Every row gives one point. Two turns around zero, p and q, are shown by what they do to some points. Where does a point land after both, in the order given? Backwards means that the second turn is done in reverse. Each puzzle has new turns, and all numbers are rounded.
In the rows, 128 means zero.

Turn p:
[132 109] -> [110 135]
[ 70 135] -> [165 173]
[179  97] -> [ 75 101]
[154 122] -> [109 109]
[106 177] -> [181 120]
Turn q:
[166 138] -> [102 157]
[153 111] -> [132 158]
[ 64 135] -> [151  68]
Where do these land?
p, then q: [159 116] -> [158 113]
p, then q: [ 75 155] -> [ 78 159]
p, then q: [181 166] -> [184 161]
q, then p: [112  91] -> [109  93]
p, then q: [113 111] -> [112 112]

Turn p:
[119 119 119 100] -> [133 115 155 118]
[ 90 111 136  81] -> [115  92 165  94]
[111 136  76 109] -> [177 101 145 128]
[155 181 165 166] -> [122 180  70 112]
[ 96  75 119 140] -> [105  78 138 158]
[197 146 152 172] -> [117 202  94 158]
Turn q:
[ 61 138 107 121] -> [ 83 163 166 148]
[134 136 208 148] -> [195 154 147  91]
[181 124 176 114] -> [180 128  87  97]
[ 91 100  96 148] -> [ 83 112 163 123]
[162 142  97 140] -> [134  92 111 158]
[138 129  84  96] -> [ 93 121  94 152]
Where do these land?
q, then p: [ 76 156 142  87] -> [155 138  78  83]
q, then p: [151 103 174 155] -> [121 162 181 125]
q, then p: [ 94 144 128 164] -> [ 86 145 106 114]
p, then q backwards: [160  81 110  80] -> [ 73 151 125 177]
p, then q: [158 154  85 155] -> [158  83 115 160]
